Each point is reached from the start by the listed moves, each made once or not at all, plus a little noise. Say if it took an odd or an even number of moves. Then give how often each move was made.

Moves:
(1): [ 24 -14   2   0]
(2): [10 10 15 15]
(3): [  9  29   7 -23]
Start: [ 0 20  5  5]
Points:
[-2 21  7  6] -> even (0, 0, 0)
[19 60 30 -2] -> even (0, 1, 1)
[32 18 20 22] -> even (1, 1, 0)
[21  2  9  5] -> odd (1, 0, 0)

Moves:
(1): [  6 -10  -6 -20 -23   5  -4   4  14   8]
(2): [ 20  10   2  12 -13 -17   1  17  -1  -1]
(3): [-16 -11   6   7   6  -8  -1  16  -8   4]
(4): [  1   0 -10   1 -20   4 -13  -4  -8  -3]
(5): [ 12 -13  10 -24  10 -35  -5   1   1  -8]
(6): [  4   2  -5   6   3   8  14   8  -7 -17]
(7): [ 16 -22  -7   2  23   0  29 -10   4   4]
(8): [ -3   7 -17   1  16   1  -6   3   4   4]
Start: [ 0  5 -5 14 -4 18 -5 18 -4 -1]
Points:
[ 22  25 -35  33 -17  14 -10  41 -16 -18] -> even (0, 1, 0, 1, 0, 1, 0, 1)
[ 25   4  -9   6 -40   6  -8  39   8   6] -> even (1, 1, 0, 0, 0, 0, 0, 0)
[ 52 -18  -5   9  21 -27  33  32  -7 -23] -> even (0, 1, 0, 0, 1, 1, 1, 0)
[ 12   3 -34  21 -34  11 -15  60 -10  -6] -> even (1, 1, 1, 1, 0, 1, 0, 1)

Moves:
(1): [11  5 -8 -8  8 -5  8 13  0 -2  7 11]
(2): [ 10  10  -1  10   6  -2 -17  11  -4   4  -5   3]
(3): [  1   3   4 -10   1   3  -3   3   7  11   7  17]
(4): [-6  3 19  8  7 -4 10 -3  7  8 -9 -3]
(5): [ 3 -8 20 15 -8  2 -2  1 -4  2  6  9]
(6): [-6  2 -6 -2 -5  1 -3 23  4  3 -5  6]
(7): [-4  0 -1 -6  7 15  1 -1  8 -9  2 -2]
(8): [ 0 10  9  2 -4 -7  8  2  6 -9  7 -5]
(9): [  3 -20   3  -3  -2   0  -2  -3   8  -2  -2   9]
(10): [ -6  -8   3 -11   8  -8   6  11  -3  12   6  -4]
(11): [ -6   2 -14   6   5   3  -6  -3  10  10  -1  -1]
(12): [-15  -1  -9  -2   7 -14   3  -7 -18  -7   1   5]
Start: [ -1  -8  -5   2  -6  11  -5 -14   0   3  -2   5]
Points:
[-15 -29   1   1  18  10 -23  -3   4  23  12  40] -> even (0, 1, 1, 0, 1, 0, 1, 0, 1, 1, 1, 1)
[ -7  -4  -5  -3  -3 -10 -18  16   3   2   1  39] -> even (0, 1, 1, 0, 0, 1, 0, 1, 1, 0, 0, 1)
[-28   8 -16  16  21   9 -15   5   6  12 -20  13] -> even (0, 1, 0, 1, 0, 1, 1, 0, 0, 0, 1, 1)
[ 22 -15   8   3  -6  10 -21  33  10  17   6  60] -> even (1, 1, 1, 0, 1, 1, 0, 0, 1, 0, 0, 0)
[-20  -6  17  17  19 -10 -12  -2  -6  42   4  31] -> odd (0, 1, 1, 1, 1, 0, 0, 0, 0, 1, 1, 1)
[-19 -10   4   4  13   2   6 -10  13  32  -5  -2] -> odd (0, 0, 0, 1, 0, 0, 0, 0, 0, 1, 1, 0)
[-10 -23  27  24  12   8 -10 -17  -3  -1  -9  26] -> even (0, 1, 0, 1, 1, 0, 1, 0, 1, 0, 0, 1)
[-24 -28  11  23  12 -12 -13  15  -1  32 -11  29] -> even (0, 1, 0, 1, 1, 1, 0, 0, 1, 1, 1, 1)

Moves:
(1): [ -2   7  -3   3   3  -3   2   7   4 -13  -5   2   5  -7   4   5   2  -1
   3   3  -4   2  -6  -5]
(2): [-6 -2 -2 -6  0  1  1 -7  3 11 -4  0 -4  0 -2  5  1 -6  0 -1  0  1 -2 -8]
(3): [ 3 -6 -5 -3 -9 -2  4 -2  0  0  4  1 -7 -2  2 -5  4 -4  1 -1  3 -1  1  3]
(4): [ 0 -5  4 -3  1  0  3 -9 -5  3 -5  9  3  2  8 -7  2 -1 -3  2 -2  5  6 12]
(5): [ -3   1   4   1  -5   5  -6   2   6   1  -7   0  -5   4   3   0   6 -11
   3   2   2 -10   2   1]
(6): [ -7  -1 -11   3  -2  12  -1   1  -2   4  -1   1   4  -1   1   0   5  -2
  -5   1  -2   3  -6  -2]
(7): [-3 -7 -4  1 -3  2  4 -1 -2 -2  1  1  8  1  7  5 -3 -3 -5  3 -5 -8 -9  6]
(8): [-7  3  9 -6  3  2  0  0  6  0 -4 -6  0  1 -4 -3 -5 -3  7  4 -3  3  3 -1]
(9): [-4 -5 -6  2 -5 -2 -4  0 -3 10 -1 -4 -9 -4  4 -6  5  1 10  8  6 -4  6 -5]
(10): [-1  2  3  0 -5 -5  5  2  4  1 -3 -3  2 -3  1  5  2  3  2  1  1  5 -2 -2]
(11): [-6  0 -4 -3 -1 11 -1 -3  2 -4  7  2 -8  1 -6 -1  5  3  9 -2 -3 -2  1  1]
(12): [ -2  -4  -3   3   8   3 -10   2   2  -4  -2  -5   2   4   7   1   2  -1
   0  -4  -7   8  -2   5]
(13): [-11   0  -5   3  -2   1  -3  -4  -4   0  -3  -5  -2   5  -2   4   3  -3
   6   2  -4   0   4  -3]
(14): [  5   2   2   1   0   4  11  -2 -19  -4  -3   4  -6   2  -3   5   5   1
 -10   2  -8  -6   1  -6]
(15): [ -6  -4   3  -7   1   8  11  -6  -4   0  -8 -14  -4   0  -6   5   1   6
 -10   1   8   8 -12   4]
(16): [12  4  2  2  5 -1 -4  2 -3 -2  5  2 10 -3 -3 -1 -2 -2  1 -2  1  3 -2 -3]
(17): [ 3  6 -3 -1  3  0 -4  4 -5  6  7  8  2  3 -4 -2  6 -1 -2  4  1 -8  5 -1]
(18): [  3  -5  -8  -1  -1  -8   1  -2 -12  -1   1   0   6 -13  13  -6   3   0
   3  -6  -5  -6   7  -5]
(19): [ -3   3   0  -6  -1  11   0   2   2  -6 -10   3   2   6  -2   5   2   1
  -2  -6  -4   7 -11   2]
(20): [-12  -9  -2   6  -2   0  -6   2  -2   7  -2  -2  -7   2   1   9   4  -9
   1  -4  -1   4  -2  -5]
(21): [-1 -4 -2  6  1 -5 -1  0 -3  0  3 -2  3  2  1 -9 11 11 -3  5  2  7 -1 -1]
(22): [ -5  -1  -8   8  -1   5   9   2  -9   1   6  -3   4   1   7   7  -3  -2
  -7   1   3  -2 -10 -10]
(23): [-2 -7 -2 -2  6 12  2  1 -6 -4 -4 -1 -3  5 -4  3  3  0 -2 -2 -1 -1  5 -7]
(24): [ -4   9   3   0   4   9 -16   6   3  -6   2  -2   5   4  -6   7  -4  -2
  -1   7   0  -3   0 -10]
Start: [-3  3  3  0  6 -9 -1 -4 -6  6 -3  2  4 -7  4 -6 -8  4 -7 -4 -1  4 -3 -2]
Points:
[-52  -6 -35  -5   2  48  15 -12 -24   8 -27 -17 -11  -3  -3  22  16   3
  -6   0   0  16 -33 -35] -> even (1, 1, 0, 0, 0, 1, 0, 0, 1, 0, 1, 0, 1, 0, 1, 0, 0, 0, 1, 0, 0, 1, 1, 0)
[-50 -23 -22  -7 -10  38  -1  -1 -35  20 -26 -11   5  -2  24  12  20 -22
 -15  11   2  -3 -20 -21] -> even (0, 0, 1, 1, 1, 1, 1, 1, 1, 1, 0, 0, 0, 0, 1, 0, 1, 1, 1, 1, 0, 1, 1, 1)
[-19 -18 -23  13 -14 -15  21  -4 -47   5 -18   7  -1 -21  39  -3  29   6
 -11   1  -8  14 -13 -25] -> odd (1, 0, 1, 1, 0, 0, 0, 0, 1, 1, 0, 0, 0, 1, 0, 0, 0, 1, 1, 1, 1, 1, 0, 0)
[-25  -9 -25  10   3  16  18  -2 -60  15 -12  -2   7  -6  12   8  26  11
 -40  -7  -4  13 -32 -24] -> odd (0, 0, 0, 0, 0, 1, 0, 0, 0, 0, 0, 0, 0, 1, 1, 0, 1, 1, 1, 1, 1, 1, 0, 0)
[-18  -2 -10  -6  16  19  10   2 -20  -8 -36 -18  20 -13  23  22   9  -9
 -16 -16  -6  21 -36 -30] -> odd (1, 1, 0, 0, 1, 0, 0, 0, 0, 1, 0, 1, 0, 0, 1, 1, 0, 1, 1, 0, 0, 1, 1, 0)
[-34 -19 -21  21  -6   2  -2  -5 -34   8 -22  -3 -18   1  34   7  23 -25
  -4   7 -12  -1  -1 -13] -> even (1, 0, 1, 1, 1, 0, 0, 0, 1, 0, 0, 1, 1, 1, 0, 0, 0, 0, 0, 1, 0, 1, 0, 0)
